Rows are points. Each copy is the shape, with its points in the same order, stretched, turned, moved and blurred by noise. Say if it was mirrored as well.

Shape (7 x 3):
8, 7, -3
-23, 7, -4
13, 6, -22
13, 4, -27
-1, 15, 5
-18, -14, 60
5, -6, -29
Copy 1:
-6, -17, 7
-14, 5, -13
-21, -32, 0
-21, -36, -6
-9, -5, 8
49, 28, 6
-17, -33, -16
Copy 1 is: mirrored
Copy 2:
-8, -7, -8
10, 12, 8
9, -1, -24
10, -9, -32
-13, 8, -5
-28, -21, 57
20, -10, -25
Copy 2 is: mirrored
Copy 3:
17, 9, 1
-14, 7, 0
23, 11, -20
22, 15, -22
7, 14, 11
-14, -33, 53
15, 6, -29
Copy 3 is: only turned

Shape, 7 rows:
1, -8, 38, -15
-1, -12, -40, -14
6, -5, 19, -25
-1, 18, -9, 10
-4, -23, -14, 2
-1, -5, -6, -3
-42, 13, 50, -21
Copy 1:
6, -4, 42, -17
6, -1, -35, -9
13, -2, 22, -24
3, 28, 0, 13
-3, -12, -11, 4
3, 8, -6, 0
-28, 23, 54, -35
Copy 1 is: only turned
Copy 2:
43, 1, 10, -16
-33, -12, -8, -4
24, -2, 6, -24
2, 21, 6, 14
-4, -24, -6, 4
2, -5, 3, -1
60, 24, -31, -15
Copy 2 is: mirrored
Copy 3:
11, 7, 37, -7
-5, -15, -38, -13
10, 6, 19, -18
1, 24, -20, 12
-2, -18, -15, 7
5, 2, -9, 1
-33, 31, 52, -3
Copy 3 is: only turned

Shape (9 x 6):
-20, 37, 31, -33, -13, 5
-14, 5, -29, 12, -12, -3
31, 2, -6, 11, 24, 7
10, -26, -8, -16, 16, -20
-11, 13, 34, -39, -10, 28
35, 5, 9, 14, -7, 7
-15, 6, 43, -12, 7, 15
39, -8, 17, 19, -2, -1
28, -19, -1, 3, 5, 9
Copy 1:
-27, 43, 32, -20, -11, 5
-13, 4, -24, 25, -7, 12
35, 9, -1, 7, 19, 31
19, -13, -10, -15, 21, -4
-22, 18, 34, -33, -12, 26
29, 8, 15, 17, -6, 32
-20, 3, 43, -7, 7, 21
42, -4, 24, 16, -1, 26
30, -11, 3, 0, 6, 31
Copy 1 is: only turned
Copy 2 (9 x 6):
-13, 22, 23, -40, -20, 11
-17, -4, -30, 15, -10, 3
21, 6, -1, 18, 29, -17
11, -33, -9, -11, 24, -2
-17, 3, 40, -33, -18, -14
29, 4, 14, 21, -3, -14
-18, -2, 47, -15, 1, 7
37, -7, 17, 25, 6, -6
19, -19, 4, 17, 10, -21
Copy 2 is: mirrored
Copy 3 (9 x 6):
27, -16, 41, -3, 30, 29
-3, -14, -21, 20, -3, 8
8, 41, -17, -10, -5, 3
0, 3, -16, -34, 3, -20
21, -11, 30, -28, 19, 45
28, 27, 3, -4, -22, 10
-2, 2, 42, -24, 6, 29
18, 30, 6, -15, -34, -4
10, 17, -13, -28, -19, 8
Copy 3 is: mirrored
Copy 4, 9 rows:
-13, 56, 24, -33, -18, 17
-23, 6, -18, 4, -6, 9
27, 7, 7, 1, 32, 6
17, 2, -3, -10, 12, -35
15, 60, 28, -18, -26, 11
22, -1, 13, -11, 8, 27
5, 50, 40, 1, -7, 3
28, -10, 21, -3, 12, 18
31, -3, 6, 7, 6, -1
Copy 4 is: mirrored

Shape:
49, 12, -1, 23, -17, -34
-2, 3, -20, 15, 31, 22
38, 37, -44, -35, -16, -12
-12, -8, 16, 0, -15, -4
1, -29, 41, 22, 19, -40
-11, -59, -17, 16, 41, 22
12, -18, -15, 6, 44, 48
37, 49, -14, -43, -3, -13
-32, 17, 11, 4, -2, -16
-1, -25, -19, 19, 42, -6
Copy 1:
34, 24, -8, 11, -21, -28
-37, -11, 8, 14, -2, 8
-2, -17, -30, -27, -48, -26
-16, 34, 23, -22, -9, 19
7, 46, 30, -2, 37, -1
-28, -3, 0, 19, 41, 52
-28, -31, 15, 23, 5, 41
8, -21, 4, -33, -37, -39
-37, 32, 27, -17, -9, -11
-26, 2, -7, 21, 31, 14
Copy 1 is: mirrored
Copy 2, 10 rows:
54, 17, -17, 11, -23, -43
-14, -17, -29, 16, 10, -3
11, 42, -60, -44, -24, -24
-2, 8, 28, 3, -21, -7
31, -10, 50, 15, 19, -41
-7, -11, 7, 32, 48, 26
-5, -39, -29, 14, 20, 26
15, 23, -50, -55, -28, -36
-25, 9, 21, -1, -21, -32
-7, 0, -5, 25, 38, -15
Copy 2 is: mirrored

Shape:
10, -33, 15, 23, -6, -19, -35, -18
-29, -9, -6, 16, -24, -31, 13, 8
8, 13, -11, 40, 14, -36, -9, -19
42, 21, -17, -42, 17, -4, -12, 12
-25, 23, -11, 10, 23, 18, 45, -3
-9, -13, 8, 12, -14, -14, 37, 16
-5, 4, 22, -3, -22, -24, -37, 12
-14, -23, 2, 8, -1, -36, -26, -33
42, 34, 2, -29, -7, 23, 1, -12
-7, 10, -33, 2, -18, 15, 22, -15
51, 30, -35, -23, -1, 8, -34, 6
-26, -39, -14, 31, -25, 3, -40, 1
Copy 1, 12 rows:
5, -40, 16, -6, -17, -26, -35, -23
-18, -20, -1, 11, -31, -31, 25, 15
5, -4, -15, 28, 8, -43, -15, -27
49, 27, -26, -47, 13, -18, -8, -7
-11, 7, -23, 12, 19, 9, 50, -17
11, -17, 11, 12, -16, -12, 46, 5
-5, -4, 24, -16, -19, -26, -24, 23
-18, -29, 1, -17, -22, -43, -22, -26
40, 39, -11, -34, -4, 13, -4, -24
5, 3, -33, 0, -26, 10, 23, -13
51, 28, -43, -33, -11, -3, -35, -4
-21, -59, -10, -3, -36, 0, -32, 14
Copy 1 is: only turned
Copy 2 (12 x 8):
-1, -19, -1, 21, -13, -42, -42, -11
-15, -13, 3, -1, -36, -14, 5, 33
32, 7, 26, 32, -19, -31, -13, 28
46, 33, -22, -33, 44, -23, -9, 8
5, 5, 35, 1, 6, 41, 25, 24
-22, -17, -3, 4, -5, -9, 29, 25
-19, 25, -5, -13, -14, -48, -33, 5
9, -27, 23, -4, -27, -40, -40, 4
33, 39, -7, -22, 27, -10, 15, -32
24, 1, -3, -10, -23, 25, 18, -1
60, 52, -37, -19, 18, -19, -21, -3
-20, -17, -22, 14, -43, -1, -54, 3
Copy 2 is: mirrored
Copy 3 (12 x 8):
7, -47, -3, 27, -27, -34, -16, -14
-42, -17, -3, 34, -12, -35, 27, 19
-6, 6, -21, 36, 4, -47, -13, -19
20, 19, -14, -41, 7, -19, -13, 27
-36, 22, 3, 16, 42, 16, 24, -3
-16, -11, 4, 25, 3, -12, 51, 12
-11, -20, 25, 12, -30, -44, -14, 29
-25, -42, -12, 13, -13, -51, -14, -17
16, 34, 7, -36, -14, 7, -4, 1
-37, 14, -20, 8, -9, 12, 16, -3
21, 32, -25, -25, -22, -8, -35, 24
-28, -51, -10, 48, -39, -6, -21, 14
Copy 3 is: only turned
Copy 4:
-23, -8, -21, -17, -21, -38, -24, -38
-4, -23, -11, 7, -9, -55, 33, -2
-1, 28, -27, 6, 15, -49, -1, -25
33, 9, -47, -40, 24, 1, -6, 8
-13, -6, -17, 18, 41, 4, 55, -7
-17, -5, -21, -11, -9, -26, 47, 2
0, 1, 3, -23, -20, -31, -20, 4
-11, -16, -9, -16, 9, -57, -15, -40
39, 13, -25, -28, 7, 26, 17, -18
14, -22, -33, 23, 15, -2, 36, -18
49, 9, -56, -15, 7, 7, -30, -4
-25, -46, -24, 16, -20, -34, -21, -24
Copy 4 is: mirrored

Shape, 12 rows:
-13, 10, -14, -15, 3, -11, 13, -5, 6
6, 3, 12, -4, 0, -16, -17, -2, -5
14, 7, 18, 2, -22, -9, 12, 8, 11
-38, -1, 24, 2, 3, -12, -5, -1, 3
5, 7, 21, -8, -2, -11, 9, 43, 11
11, 8, 11, 2, 18, -1, 4, -3, -1
13, -28, 9, -4, 13, -14, 8, 4, -3
11, 0, 20, -4, 15, -13, -11, 9, 24
-9, 8, 9, -28, -19, 24, 0, -3, 1
-17, 11, 23, -16, 12, -7, -6, -2, -4
14, -3, -57, 1, 21, 23, 8, -3, -3
-2, 0, -11, -1, -3, -11, 3, -2, -3
Copy 1:
-3, 16, -21, -4, -6, 1, 13, -5, -3
7, 3, 12, -2, 1, -22, -3, -1, -6
16, 6, 16, 2, -23, -12, 21, 7, 9
-36, 13, 10, 5, -14, -10, -6, -2, 3
2, 28, 15, -10, -11, -20, 23, 37, 7
7, 14, 11, 17, 13, -3, 10, -1, -4
-4, -15, 8, 4, 16, -10, 23, 15, -7
3, 12, 9, 3, 14, -23, 6, 13, 22
8, 11, 13, -23, -17, 24, -3, -3, 2
-17, 21, 16, -5, 5, -5, 0, -7, -3
31, -2, -43, 14, 17, 27, 3, 18, -23
5, 2, -13, 3, -8, -7, 7, 4, -12
Copy 1 is: only turned
Copy 2 (12 x 9):
-18, 9, -8, -6, -3, -16, 12, -2, 12
9, 8, 7, 10, 0, -14, -19, 6, -6
12, 6, 22, 19, -28, -7, 6, 11, 8
-28, 2, 36, 8, 11, -18, -9, -8, 7
2, 0, 37, 7, -5, -16, 9, 45, 13
11, 18, 7, 10, 13, 1, 7, 6, -1
11, -11, 9, 15, 9, -15, 17, 10, -23
25, -4, 22, 6, 12, -17, -2, 12, 14
-15, -7, 13, -14, -19, 25, -9, 3, 7
-9, 13, 25, -12, 12, -7, -12, 3, 0
-11, -3, -60, 19, 16, 19, 25, 15, 5
-11, 5, -10, 14, -6, -13, 4, 6, 0
Copy 2 is: only turned
Copy 3, 12 rows:
-6, 4, -18, -20, 10, -6, 24, 1, -5
11, -4, 9, -16, -3, -9, -7, -2, -11
18, 9, 5, 6, -15, -16, 12, -2, 13
-2, 1, 30, -18, -9, 6, 24, 2, -24
25, 11, 20, -15, -11, -4, 18, 32, 22
19, 1, 5, -3, 21, -1, 7, -3, -3
8, -29, 12, -3, 14, -16, 9, 12, 0
28, -14, 14, -20, -1, 3, 9, -6, 11
-26, 24, 11, -7, 3, 4, -1, -8, 18
3, 10, 25, -27, 11, -1, 8, -2, -11
-16, -11, -56, 7, 34, 20, 2, 16, 4
-2, -3, -13, -7, 2, -7, 10, 7, -10
Copy 3 is: mirrored

Shape:
-8, -19, 26, 7, 0, 7, -20, 17, 6, 2, 34
8, 26, -21, 19, 3, 26, 0, -7, -13, 16, -29
-17, -7, 4, 8, 23, -7, -3, 19, 10, -2, 1
-21, 9, 22, -1, -28, -9, 24, -35, 34, 12, -4
-43, -13, 11, 1, -8, -31, 26, -5, 19, 15, 13
-21, -32, 24, 24, 8, -6, 29, 11, 8, -17, 21
-7, 8, 27, 6, 3, 16, -17, 13, -10, -10, 10
7, 12, -13, -17, -11, 25, 1, -9, -35, 10, -36
13, -3, 20, -7, 24, 11, -18, -14, -8, -10, -2
18, -27, 31, 20, 2, -4, -1, 12, 4, -7, 2
-8, 15, -5, -1, -9, 16, 7, -24, -3, -11, -3
15, 23, -26, -3, -10, -7, 8, -15, -17, 3, -5
-14, 16, -17, -8, -29, 1, 8, -8, 19, -11, -30
-32, -38, 10, 26, 1, -9, -14, -1, 11, -4, 17
9, 1, -26, -15, 8, 29, 4, 0, -1, 11, -1
Copy 1 (15 x 11):
-3, -9, -4, 43, -6, -3, -25, 53, 2, 4, -3
23, 0, 18, 18, 16, 25, 36, -37, -2, 2, -14
-26, -19, 14, 29, 23, 2, -16, 12, -5, 0, 4
-5, -7, 43, -10, -37, -19, 33, 21, 36, -19, 8
-48, -28, 11, 4, -19, -15, 17, 26, 19, -4, 11
-21, -28, 3, 34, -14, -9, -12, 31, -25, -18, 48
8, 2, 16, 35, -4, 12, -20, 32, -20, -2, -16
34, -6, 0, -15, 3, 18, 24, -27, -24, -8, -41
29, -10, 28, 19, 9, -7, -31, 11, -22, 20, -12
23, -15, 6, 39, 17, -33, -3, 41, -21, -4, 22
6, 12, 22, 0, -26, 11, 7, -19, -10, -1, -4
7, 25, 9, -18, 3, 4, 21, -21, -6, 19, 2
-12, 13, 22, -12, -11, -9, 23, -19, 11, -38, -13
-31, -26, -4, 60, -21, -34, -13, 21, -3, -1, 6
12, -7, 0, 1, 10, 28, -4, -18, 10, 5, -4
Copy 1 is: only turned
Copy 2 (15 x 11):
16, -25, -14, 15, -14, 27, -6, 9, 11, -20, 32
0, 18, 24, 17, 28, -4, 11, -14, -24, 24, 0
3, -29, -10, 4, 13, -12, -7, 14, 15, -13, 3
-10, -16, 3, 25, -9, -15, 30, -46, -12, -49, 10
-20, -37, -5, 7, -24, -25, 30, 5, 8, -49, 8
22, -39, -29, -7, 4, 14, 24, 15, 15, -46, -8
20, -1, -1, 7, 8, 21, -10, 2, -6, -25, 31
-26, 18, 39, -17, 17, 25, 7, -14, -28, 2, 5
10, -16, -9, -10, 26, 25, -23, -11, -22, -9, 21
43, -35, 3, -12, 1, 25, 2, -5, 5, -14, 8
-9, 12, -4, 15, 2, 9, 9, -25, -20, -23, 3
-8, 23, 15, -9, -15, -8, 13, -15, -26, 13, 1
-16, 16, 18, 20, -2, -13, 8, -36, 0, -28, -24
0, -49, -18, 23, -15, 11, -6, 18, -2, -38, -4
-19, 5, -1, 1, 12, 21, 2, -16, 4, 23, 9
Copy 2 is: only turned
Copy 3, 15 rows:
1, -19, 26, 3, 8, 11, -4, 1, -15, -21, 10
-10, 32, -28, 16, -1, 17, 12, 14, 21, 43, -30
-29, 2, 10, 19, 9, -13, -2, -4, 1, -21, 1
30, 0, 16, -6, -33, -38, -7, -29, 41, 16, -9
-6, -34, 30, 24, -27, -45, 0, -32, 18, -3, 14
2, -36, 18, 29, 5, -9, 25, -30, 19, -49, 6
0, 15, 3, 1, -3, 11, 11, -7, -19, -13, -3
2, 16, -57, -6, -9, -3, 17, 9, -16, 45, -26
-6, 13, -16, -12, 29, 8, -1, -23, -5, -3, -5
18, -16, 8, 18, 32, 2, 3, -11, -3, -25, -16
12, 16, -29, -1, -17, 1, 11, -13, 20, 16, 6
11, 13, -28, 22, 2, 0, 8, 6, 8, 49, 17
19, 26, -28, 9, -30, -36, -6, 16, 24, 17, -1
-8, -41, 16, 28, -7, -1, -26, -17, 12, -32, 3
-16, 2, -24, -15, 8, 5, 9, 25, 17, 28, 2
Copy 3 is: only turned
Copy 4 (15 x 11):
12, -6, 16, -14, -11, -3, -6, -6, -34, 3, 24
26, 10, -4, 30, -24, 19, -14, 2, 30, -8, -9
-18, -2, 21, 23, 1, 8, -7, -6, -9, -1, 11
-13, 2, 1, -38, 2, 14, 22, -25, 24, 35, -16
-53, -2, -2, -20, -1, -5, 21, -13, -6, 24, 0
-21, -39, 16, 2, -3, -1, 26, 1, -18, 1, 20
17, 8, 31, -3, -15, 16, 2, 1, -15, -9, 6
26, 17, 0, 14, -12, -5, -10, 29, 26, -3, -30
29, -2, 18, 15, 6, 3, -9, -9, -10, -16, -16
14, -25, 28, 15, 2, -18, 11, -9, -7, 4, 15
14, -1, -3, -14, -8, 14, -1, 2, 17, -10, -18
9, 15, -14, -1, -4, -11, 1, 2, 33, -18, -5
-12, 2, 16, -21, 1, 13, -13, 0, 46, 11, -10
-21, -37, 8, -7, -25, -11, -11, -21, -23, 4, 7
23, 6, -14, 13, 9, 2, -25, 16, 6, -3, 2
Copy 4 is: only turned
